Each row of a before or after table is a point. The points were changed in one or more steps. Then noise was added and the rows were shuffled. The steps act on columns, c1 being the first. Name the steps. A step turns or swaps two columns, mirrors them in a line or flattens them onto one, adds a multiple of one to another, or multiplies or shifts one. Angles are multiples of 10 degrees, from the lower column toward the higher: turns from -170 to 170, lines from 10 to 170 but not 90. Use the fewest steps. Two steps may share a column if one is a turn and the other turns, adds or multiplies; they go together, in the order done. Otherwise the lowest column goes first.
In the rows, 128 means zero.

Before (14 x 2):
[[173 159]
 [104 201]
 [ 89  82]
 [137  80]
 [149 194]
 [199 101]
 [ 76 116]
 [153 127]
 [210 127]
 [115 106]
 [ 98 124]
 [ 68 113]
 [182 134]
 [110  99]]
After (14 x 2):
[[129 121]
 [129 126]
 [128 122]
 [127 159]
 [125 137]
 [125 117]
 [125 131]
 [129 116]
 [128 159]
 [127 109]
 [127 123]
 [127 130]
 [125 125]
 [127 110]]
Steps: multiply c1 by 0; multiply c2 by 0.4

Before:
[[ 76 125 118 112 151 102]
 [133 102 108  50 147 113]
 [171 112 152 104 132 130]
 [129 129 156 138 128 169]
 [111 195 150  98  55  91]
 [118 136 114 109 111 139]
 [136 212 138  96 112 151]
 [ 98 169  92 174 135 131]]
After:
[[126 130 156 136 124 128]
 [137 212  57  96 111 132]
 [173 114 169 106 131 128]
 [135 101 132  49 149 125]
 [122 135 106 108 109 128]
 [111 195  82  96  64 139]
 [ 77 123 121 114 154 123]
 [100 169  47 175 133 125]]
Steps: add -1 times c2 to c3; flatten c5 and c6 onto the line at 170 degrees

Before, 11 rows:
[[168 101 117 117 102 106 183 164 169]
 [ 62 102  97 154 117 160  90 133 152]
 [153 135 140  82  86 171 152 131 131]
 [ 95 111  93 136 182 151 129 130 145]
 [115 111  86 130 142 163  85 148 187]
 [108 136  72 147 107 154  82 139 115]
 [142 166 144 104 100 122 154 156 167]
 [147 181 102 174  25 198 143 167 145]
 [183 109 173 123 117 123 157 151 130]
 [163 121 137 124 118 133 136 102 169]
 [148 149 125 165  57 187 124 185 122]]
After:
[[134 151 139  92  86 159 152 100 100]
 [164 140 144  89 102  98 153 133 100]
 [149 149 125 120  56 179 126 194  93]
 [100  61  97 144 117 137  90 147  92]
 [112 115  87 115 140 119  87 142  60]
 [120 163 137 140 116 104 137 104  93]
 [136 108  71 136 106 156  81 150 122]
 [180 144 103 138  23 169 144 188  69]
 [110  94  94 134 182 133 128 135  99]
 [108 186 173 109 119 123 155 142 130]
 [102 166 118  97 101  86 184 148 112]]
Steps: swap c1 and c2; turn c4 and c8 by 40 degrees; mirror c6 and c9 in the line at 160 degrees

Before (13 x 14):
[[150 100 104  88 116 165 123  75 147 124  84 164 155 153]
 [ 96  97  88 144 135 172 134 110 107  99 146 110 118 154]
 [151 134 126 146  73 191 170 162  82 130  57 166 106 137]
 [149  80 161 152 152 155 120 144  69 130 133 127 206  86]
 [183 109  87 168 127 132  72 134  93  93 124  66 169 174]
 [141  98 156 118 176 118 150 131 173 156 140 127 193 103]
 [131  71 134 186 115  94 137  86 104  95 122 125 136 170]
 [177 129 112 129 170 170 162 146  92  97 106 171 136 135]
 [103 173  93 121 157 109 112 158  86 104 123  80 109 105]
 [119 151 188 116 138 131 143  86 154 125 111  81 137 146]
 [110 121 172 140 160 109  81 142 121  97 145 133 120 165]
 [108  73 113  95 163 125 101 118 120 129  52  63 160 122]
 [ 82 139 176 118 175 180  72 163 153  62  80 167 137  74]]
After, 13 rows:
[[103 159 146 124 164 122 113 159  84 103 108  84 165 104]
 [151  93 107  85 142  86 122  78 146 128 164 163 114 154]
 [182  85 112 167 167 127  74 133  92  92 134  67 125 174]
 [149 151  78 142 114  58 170 162  79 128 190 164 126 138]
 [ 99 127 117 144 172 144 136 112 101  99 168 109  94 156]
 [148  38 161 150 107 130 126 144  66 125 157 126 106  88]
 [131 100 118 189 120 124 136  89 109  94  92 130  76 171]
 [ 84 122 185 121  97  81  69 161 153  60 179 165 137  75]
 [105 137 171 144  97 145  81 140 119  96 105 133 121 164]
 [110  80 153  97 156  51 101 120 121 131 126  64  89 117]
 [177 121 159 127 155 111 165 147  94  96 174 172 133 136]
 [140  61 178 116 115 141 153 129 172 156 118 122 123 107]
 [119 127 153 113  76 112 143  85 154 121 133  81 152 144]]
Steps: turn c2 and c13 by 70 degrees; turn c3 and c5 by -70 degrees; swap c6 and c11

Before (10 x 24):
[[ 97 152  77 127 219 131 123 165 157 210 180 100 127 112 151 157 127 151
   98 133 179 133 136 155]
 [ 65 156 131 100 146  99 110  81 154 157 177 164  95 152  91 170  77 157
  132 145 153 142 117 131]
 [162 137  35 152 142 149 121 108 129 134 131 123 177 128 136 143 153  98
  160  68 130  61  63 189]
 [135 138 156 122 131 163 102  98 139  97  90 170  85 124 146 151  98 128
  178 149 135 114 175  82]
 [113 154  99 131 127 156 135 134 151 153  98  93 176 103 167  99 135 113
  136  82 123  86  63 150]
 [137 112  61 124 130 200 172 141 129 177 105 105 169  60 172 120 119 132
   97 136 135  89 107 192]
 [119 151 159 130  95 126  49 103 163 121 106 181  57 109 105 119 115 171
  159 157 132 119 178 117]
 [ 85 125 108 115 129  95 126 127 150 112 134 162  76 155  81 151 124 161
  164 119  95 136 139 106]
 [ 99 159 123  68 165 137 128 149 183 164 169 129  96 161 103 180 131 178
  146 136 186 143 127 166]
 [148 145  26 124  96 141 157 107 156 151 115 101 174 113 172 102 133 114
  122  86 159  89 108 142]]
After (10 x 24):
[[162 138  37 154 142 124 121  97 129 134 132 124 176 129 137 140 151  91
  161  67 130  61  63 189]
 [ 85 125 108 119 129 123 127 117 151 112 134 161  77 154  81 153 125 175
  164 119  96 136 138 106]
 [137 113  60 122 131 185 172 131 130 176 105 106 169  61 173 120 119  86
   98 136 135  89 106 192]
 [ 98 159 124  79 166 168 127 138 184 164 169 128  96 159 103 189 132 161
  145 136 187 144 127 166]
 [ 65 155 130 107 146 124 110  71 154 156 177 163  96 153  92 173  78 170
  133 145 154 143 117 131]
 [147 145  25 119  96 128 156  96 156 152 114 100 174 112 173 103 133 109
  121  86 157  88 108 142]
 [ 96 153  76 131 219 146 123 155 157 210 180 101 128 111 150 155 128 144
   97 133 179 133 137 156]
 [119 150 160 128  95 154  49  93 162 120 107 180  56 108 105 118 114 162
  159 158 131 118 179 116]
 [114 153 100 126 126 140 134 126 153 155  98  93 177 104 167 100 135  99
  136  82 122  86  61 150]
 [136 139 156 126 130 155 102  88 140  97  91 170  85 124 146 152  98 106
  177 148 135 113 175  82]]
Steps: turn c4 and c16 by -10 degrees; turn c6 and c18 by -40 degrees; shift c8 by -10

Before (8 x 48):
[[114 147 161 176 159 108 142 125 130 127 159 137 140  98 147 206 166 129
   75 157 172  87 131 127  74 130 128  58 135 151 121 143 157 109 106  80
  132 148  95 169 136 138 136 117 110 177 154 173]
 [ 80 129 102 154 102 138 199 146 102  77 133 120 132 113 136  95  92 153
  101 128 150 142 128  80 124 118 169 159 143  82 125  95 136  88 149  96
   95 129 208 117 147 166 159 106 114 106  96  79]
 [186 126 209 157  79 155 112 182  94  86 104 166 119 141 139 134 128 100
  126 128  92 118 195 147 131 104  96 138 103 147 105 149 157 194 138 142
  141  95 193 154 107 135 111 126 166  91 149 152]
 [100 138 123 181 111  37  88 111 111 118 171  63 173  69 150 109  99 156
  115  97 121 149  99 137 133 202 119 137  61 151 138 115 132 136 163 156
  124 154 149 202 153 101  74 127  85  68 116 118]
 [ 83  94 123 134  89  85 166 176 145 172 206 110 142  97  91 155 121 212
  120  93 122 113 133 163  89  87 147 140  94 129 203 124 150 134 207  99
   74 154  95 194 139  70 129  94 151 101 117 120]
 [146  77 122 146  96 102 161 125 103 121 150  72 155 109 141 122 182 124
  111 113 141 142 108 160 176 163 127 107  74 157 113  85  83 109 168 159
   87  72 172 209  90  99  87 117 122 117 134  62]
 [119 132 188 157  56 109 191 134 223 150 185 123  69 144 143  99 122 172
  126 140  77 119 121 165 134  93 138  95 149 132 148  73 103 132 117 135
  116 161 106 164 100 149 197 104 118 100 178 145]
 [114  88 121 116 144 121 164 153 129  94 186 134 170 120 124 161 139 119
  144  92 166 157 181 129 131 131 111 135 136 143 105 145 149 123 117 154
  114 107 115 113 127 158 105 171 181 121 142 105]]
After, 8 rows:
[[116 135 186 163  58 109 192 135 224 151 186 118  69 142 144 101 121  90
  127 139  75 148 149 167 131  99 142  91 152 134 146  69 104 135 113 135
  117 158 106 164  99 147 198 105 119  99 164 146]
 [ 77 133 103 152 103 138 199 143 101  81 130 121 132 113 139  94  94 109
  100 126 149 153 145  81 124 131 170 162 143  80 125  94 138  89 150 100
   98 130 207 118 148 167 160 103 115 108 105  77]
 [100 135 125 182 110  33  85 112 112 116 174  64 171  70 155 109  98  89
  117  98 121  85 126 140 129 193 120 140  63 153 141 115 133 139 161 155
  126 151 148 203 152 103  78 128  85  73 122 116]
 [114  89 125 117 141 123 167 152 129  89 186 135 169 124 123 162 139 168
  145  92 165 157 164 129 130 149 113 137 134 141 105 146 149 123 123 156
  115 108 114 116 127 158 102 171 183 120 141 105]
 [ 83  96 125 136  87  85 167 175 144 171 205 107 143  99  92 159 121  68
  120  96 119 148 185 164  90  85 150 139  91 126 205 126 152 131 206 101
   73 153  97 190 137  73 130  91 155 105 118 125]
 [141  79 124 146  96 105 160 123 104 120 153  73 156 110 140 121 182 118
  112 114 142 110 112 159 173 164 127 110  76 157 113  84  81 108 168 159
   88  76 169 210  89  97  88 117 125 117 134  62]
 [113 146 162 176 160 107 143 123 127 126 158 136 138  95 149 205 168 130
   76 159 170  86 129 125  78 105 128  57 137 150 124 144 155 106 108  78
  129 149  93 166 132 139 135 119 112 176 148 171]
 [186 124 211 159  78 154 114 181  96  86 102 161 117 142 144 135 127 191
  124 129  95 137 159 146 131 103  94 144 107 145 104 150 158 194 138 143
  142  93 193 157 103 136 112 131 165  88 140 152]]
Steps: mirror c18 and c23 in the line at 70 degrees; turn c22 and c26 by 40 degrees; multiply c22 by 1.3; multiply c47 by 0.7

Before, 10 rows:
[[ 68 133 135 132 117 105 152 181 175 119 105 119 148  61 119 213 136 152
  147 115 107  55 122  55 110 110  94 165 103 177 107 158  89 169  98 150
  128  70 128 100 158 128 127 159 105 146 143 175  80  93 110  81 144  85
   93 190 109  89 133 136 112 117 126 163]
 [104 148 182 108 145 128  79 127 124 106  62  67 184 131 128 205 197 136
  134 118 132 204 143 143  25 130 177 132 125 200  85 140 165  97 134 120
  125 151 124 108 132  86  85 207 173 143 143 107 127 168 143 178 164 135
  158 104 120  90 139 159  85 140  85 105]
 [106 151 132 135 116 196 102 106 137 139 159 181 179 140 131 129  86  98
  150  76 124 131 169 124 103  78 113 124 146 124  85 136 129 173 137  89
  120  87 129 106 127  81 125 197 148 148 141  93 123 104  90  92 115 146
  114 134 196 132 114 133 172 121 124 174]
 [112 141 112 147 141 120 114 100 119  62 111  89 111 122 135 185 117 158
  121  59  54  99 129 132 147  96 158 184 131 138 172 152  85 158 140 125
  127 173 128  45 133 108 178  90 116 129 104 139 139 114  69 127 198 145
   90 141  96 159  89 146  97 187 164 127]
 [127 147  87 115 124 102 171 102  87 102  95 111 157  95 128 115 130  78
  187 156 115  90 118 149 125 125 114 101 126 149 121 132 173 135 138 126
  148 163 128 130 139 186 146 165 177 160 144 126 117 190 121 202 178 209
  133  73 124 111 109 150 125 148 115  78]
 [144 177  53 159 132 153 154 144 136 104 152  68 167  73  81  76 168 132
  111 121 176 130 137 120 166 163 143 158 134 153  97 102 146 145 133 114
  170 121 182 111 138 130 161 141 116 154 110 141  94 154 104 126  93 165
  173 168 123 154 118  61 121  92 173 108]
 [149 185  79 128 129 128 110 102 170 156  75 114 112 109  91 171 200 132
  122 140 133 118 106 141 160 109 136 129  69 117 130 116 147 194 102 131
   90 183  79  73 104 101 100 204  96 144 153 165  99 150 174 145  71 124
  159 113  85 118 131 131 147 118 157 113]
 [144 133 165 121 176 128 128 230 157 129 140 139 144 110 131  91 131 124
  137 125  57 131 129 122 121 181 153 137 199 163 137 130 170 118 124 140
   99  70 102 112 152  98 101 136 141 167 198 190 172 175  95 126 169 168
   83 127 150  89 110 161  98 101 120  85]
 [139 130 127 103  82  58 155 146 128 163  83 117 161 181 193 105 150  87
  144 118 141 113 129 141 167 131 199 153 108 147 149 122 157 132  62 106
  125 141 103 114 124 126 152 154 105 202 143 117 132 140 130  71  49 188
  195 140 137  84 142  90 180 115 129  96]
 [102 152 168  91  97  69  98 155 127 121 123 152 125 128  98 169 106 202
  114  76 143 165 131  97 138  98 123 130 110 127 145 124 113 159 141 125
   92 126 102 112 119 145 102 134 138 166 148 155 130  87 124 162 114 165
  109 128 169 111 165  80 114 131 143 204]]
After, 10 rows:
[[111 146 108 144 136 122 114 102 121  63 107  91 199 125 133 185 116 160
  123  94  52  98 127 133 151 101 160 186 129 149 183 155 149 157 135 124
  126 174 130  45 131 106 176  89 119 131 147 141 139 113  66 130 198 145
   88 143  93 155  93 152  99 189 166 113]
 [ 67 136 138 130 112 105 153 155 173 115 103 117 176  61 120 216 138 154
  152 133 105  51 115  60 110 111  93 166 106  98 101 157 127 172 100 153
  129  70 129  98 158 125 126 160 106 145 167 174  81  92 116  80 148  82
   93 194 108  85 134 136 109 115 126 183]
 [105 149 134 138 114 198 104  89 137 140 156 184 234 142 132 131  88  92
  149  91 121 128 170 122 103  75 114 124 144 116  71 138 148 178 139  89
  122  92 129 106 125  82 126 196 150 151 123  91 125 102  87  90 115 148
  108 131 196 131 113 135 176 122 126 156]
 [102 153 169  91 103  67  99 114 129 121 128 154 129 131 101 169 105 205
  115  95 142 166 133  99 140 101 120 125 113 110 149 123 147 157 138 124
   92 123  99 109 121 145 103 135 134 169 119 159 132  87 125 164 114 166
  113 129 167 108 161  77 112 131 139 203]
 [104 147 181 107 141 127  80 142 124 108  59  69 162 128 129 206 199 138
  136 110 132 201 146 143  23 129 176 130 125  87  74 136 145  98 137 126
  122 149 125 111 135  85  83 206 175 144 190 109 133 164 145 173 163 130
  158  99 119  92 139 162  82 143  89 105]
 [125 148  86 118 123 101 170 135  87 103  93 113 166  93 132 115 132  78
  190 132 113  92 113 149 123 128 114 102 130 106 117 133 129 132 137 124
  150 165 126 129 142 187 150 167 175 158 146 126 117 192 127 207 181 207
  133  74 121 112 107 151 124 149 113  69]
 [151 183  77 129 127 130 109 113 171 154  78 115  46 105  88 173 195 134
  123 130 136 122 105 140 159 109 134 130  72 106 129 113 128 195 104 127
   93 186  82  76 105 100 100 203  92 145 107 168 100 147 176 145  68 123
  157 115  86 114 134 133 142 115 159  98]
 [142 130 128 104  85  59 153 156 131 157  84 119 152 177 191 101 152  85
  147 111 142 114 128 143 165 131 200 152 105 110 155 122 137 134  64 105
  124 138  99 112 126 128 158 153 107 198 142 120 131 139 128  69  50 185
  201 137 133  85 145  88 182 114 127 109]
 [142 134 162 121 178 124 126 237 152 132 138 139 193 111 129  92 128 123
  135 111  58 134 129 117 119 180 152 140 198  49 135 132 140 118 124 135
   95  73 103 112 157  98 100 137 141 160 141 196 172 177  93 125 170 170
   84 132 151  92 111 160 100 100 118 138]
 [144 178  51 160 135 152 156 151 131 102 152  67 202  72  81  78 170 135
  115 114 177 132 143 121 166 163 140 161 136 138  89 102 137 141 134 111
  168 123 185 113 139 131 162 142 113 152 160 141  93 155 107 128  91 165
  170 163 121 151 122  59 120  95 172 119]]
Steps: turn c8 and c64 by 30 degrees; add -1.5 times c51 to c13; flatten c20 and c33 onto the line at 150 degrees; turn c30 and c47 by 110 degrees; multiply c31 by 1.3

Before (13 x 64):
[[110 156 156 107 130  88 172 117 163  87  86 116  75 106  72 163 163 189
  132 109 145  89 142 116 139 179 145 188  99 120 156  82 153 109 155  66
  157 117 100  95 150  82 170 116  91 141  94  48 103  83 123 110  83 159
  111 213 140 158 115 119 171 170  82 131]
 [183 122  95  83 137 137 154 127 109  94 138 174 137 187 128 115 129 110
  177  80 137 143 118 125 151  44 169 120 125  77 112 163 115 133  83 129
  137 148 184 113  89 121  86 118 128 142 112 101  85 145 171 199 141 107
  137 142 162 152  88 172  92 141 123  70]
 [130 165  74 126 132 154 149 166 119 174  80 178 101  80 131 149 121  86
  108 139 198  71 170 134 141  91  93 108 171 166  96 195 114 167 101 124
  175 114 139 101  95 123 114 159 159  84 130 108 180 103 167 178 120 138
  185 124  99 105 105 168 135 174 140 158]
 [136 119 155 131 163  81 176 106 158  92 123 106 116 135 106 142 118 178
   95 104 158 119  93 133 192 172 166  94  84 138 143  90 142  85 149  83
  150 121 127  83 146 148 136 125  90 199 106  88 109 143 110 145  53 169
  154 196  61 187 154  98 127 160  79  95]
 [177 138  94  83 128 147 125 125 101 137 150 173 145 208  90 106 113 133
  152  92 107 155 132 149 158 105 184 132 104  98 117 164 132 127  93 140
   91 136 135 118  90 117  98 123 134 194  96 125  94 165 149 116 139 110
  114 132  92 148  99 175 124  98 136 108]
 [ 93 193  84 167 101 149 163 152 116 148  99 163  78 106 137 151 121 110
  146 151 165  66 181 165 105 111  95 111 170 179  98 144 152 176 140 168
  179 142 135 115 152 104 116 142 154 109 185 117 165 101 182 162 127 178
  147 138 100  84 125 181 151 217 140 111]
 [145 149  92  83 151 148 141 124  95 105 127 163 126 160 107 103 146 109
  149  71  98 145 105 116 146  87 166 161  89 129 114 154  83 159  99 159
  118 106 170 129 149 152 110 142 112 130 112 124  74 174 132 142 180 121
  131 107 143 144  97 172 119 128 135 101]
 [111 135 151 140 141  54 166 140 139 102  82  98  62 162  57 154 182 153
  104  88 153  93 130  94 155 169 141 117 121 118 180 106 142 109 176  58
  177 126 109 120 161 107 143 119 109 183  97  86 129 163 147 116  85 160
  124 197  60 155 185  83 165 144  82  86]
 [ 69 158  90 160 148  81 193 175 176 136  91 111 136 146 123 153 226 189
  158 114 142 119 117 118 111 162  88 170 115 151 160 115 174 191 135 124
  190 102  75 162 169  51 183 132 122 166 123  80 133  94 124  94 102 159
  124 164 147 124 152 121 154 153  78 130]
 [ 88 156 105 158 130 102 178 114  96 142  66 140 129 116 149 136  97  83
   86 135 191  87 163 173 118  86  87  82 173 187 110 157 132 200  93 138
  178 133 141 114 136  72 128 138 170 120 157 117 194 101 192 118 169 164
  149 120 121 101 123 140 183 200 141 147]
 [141 119 114 107 113 135 107 109 130  77 141 146  95 168  98 114 107 133
  123  72 170 156 129 131 180 133 147 111 135  83 120  93 100 108 106 106
  129  97 136  83 104 163  84 122 126 175  80 106  97 136 133 187 160 140
  144 146 106 159  86 147  93 101 141  72]
 [165 157 109  85 129 162 126 120 116 125 184 184 138 163 119 134 135 114
  131  98 129 180  85 156 129  80 156 147 115  90 108 165  97 176 103 137
  125 158 169 149  96 148 118 143 142 158 100 163  64 169 171 121 167  74
  119 137 165 136  87 128  83 119 168  72]
 [115 162  76 138 121 152 200 187 167 150  42 133 129 125 130 153 119 115
  150 133 163  68 176 143 131 128 116 172 184 161 114 163 168 191 113 141
  197 106 143 131 159 103 180 111 188 105 147 124 171 121 155 113 143 163
  161 148 159  94 121 172 157 205 163 128]]
After (13 x 64):
[[126 151  92  85 149 147 142 124  94 165 128 166 124 160 107 104 146 109
  151  72 123 142 103 115 146  86 158 162  88 130 113 155  82 156 100 159
  119 107 168 130 147 153 111 142 110 129 113 125  75 176 128 142 177 104
  129 108 141 144  98 174 120 130 135 118]
 [129 138  94  81 127 148 124 124 101 142 151 172 146 210  90 108 113 133
  155  93 146 155 133 150 156 104 170 130 102  99 116 167 131 119  94 143
   92 133 135 114  91 119  99 121 134 194  97 128  94 164 152 117 137  85
  115 133  92 148 103 176 124  99 134 106]
 [127 133 150 139 143  52 166 141 141 120  82  96  62 163  57 151 182 156
  104  86  93  93 132  95 153 169 156 115 121 116 179 105 142 113 174  56
  175 126 108 120 158 108 143 120 108 183  97  84 130 166 146 116  83 149
  123 197  62 156 184  84 166 146  81  84]
 [119 161  76 139 122 153 202 186 164  86  44 134 126 122 130 153 120 115
  148 132 130  67 176 144 131 128 136 172 187 162 116 164 168 192 115 139
  195 108 144 134 160 103 180 111 191 105 149 123 172 121 155 113 143 163
  162 149 160  94 121 171 156 203 162  96]
 [114 156 105 157 132 101 176 114  96  66  67 139 129 118 151 137  95  81
   85 136 108  87 163 173 120  89 109  80 172 187 111 155 132 204  95 138
  180 132 139 114 136  72 128 139 169 122 158 117 194  98 191 117 168 181
  150 121 123 101 125 140 183 200 142 121]
 [113 157  88 160 146  79 195 176 177 113  92 110 134 145 123 150 226 189
  160 114 128 120 117 121 110 163 109 169 118 154 160 114 176 199 136 123
  188  99  76 162 172  51 183 132 122 167 123  83 131  93 126  95 103 174
  126 163 147 123 152 122 152 154  79 135]
 [134 120 159 132 164  82 178 107 159 120 121 108 116 133 106 143 117 179
   95 102  83 121  94 134 191 171 183  95  84 136 142  90 143  86 150  84
  149 120 126  83 143 147 136 126  90 198 106  89 108 146 112 144  52 146
  154 195  58 185 155  96 129 160  78 121]
 [129 123  95  84 137 140 157 124 108 135 137 175 138 188 129 115 130 107
  178  78  96 144 120 127 152  43 153 122 126  78 111 163 117 125  84 127
  135 148 184 114  90 121  86 118 130 142 112 100  82 145 170 200 143  90
  139 142 161 151  87 172  95 140 122  75]
 [121 156 110  85 128 164 124 120 117 127 184 182 137 162 119 134 137 115
  131  97 127 181  85 157 130  78 126 147 116  90 107 165  96 168  99 138
  126 158 170 148  98 149 120 144 142 157 100 163  67 169 172 121 168  66
  118 138 166 136  87 129  80 117 168 101]
 [130 119 116 108 113 135 107 108 131 117 142 147  96 167  98 114 106 133
  121  72  65 155 133 133 181 134 152 111 136  84 122  92 100 106 106 105
  132  99 137  82 105 165  84 121 127 172  79 104  95 135 133 190 160 129
  143 146 105 158  86 146  93 100 143  73]
 [130 155 157 106 132  89 173 117 162 134  85 115  72 107  73 162 167 190
  133 108  83  91 142 116 138 179 157 189 100 119 155  81 155 113 155  69
  158 114  98  95 149  82 171 116  89 140  94  49 102  83 122 111  82 147
  113 215 142 158 114 121 172 173  84 120]
 [121 194  86 166 100 150 163 150 115  85  99 161  77 106 137 150 124 112
  148 151 125  65 182 166 103 112 123 110 169 180  97 144 153 178 141 167
  178 139 135 113 150 105 115 144 157 110 185 116 165 101 182 161 127 189
  147 139  99  84 125 181 150 217 141  71]
 [122 163  75 126 133 153 149 167 119  44  81 177 100  80 129 148 122  85
  109 138 134  71 171 136 140  91 104 111 173 168  96 197 113 165 104 125
  174 115 140 101  95 124 114 158 158  82 129 107 179 104 165 176 121 155
  184 125 101 106 103 168 136 171 141 130]]
Steps: flatten c1 and c34 onto the line at 100 degrees; turn c10 and c21 by 120 degrees; add -0.7 times c23 to c64; turn c27 and c54 by -30 degrees
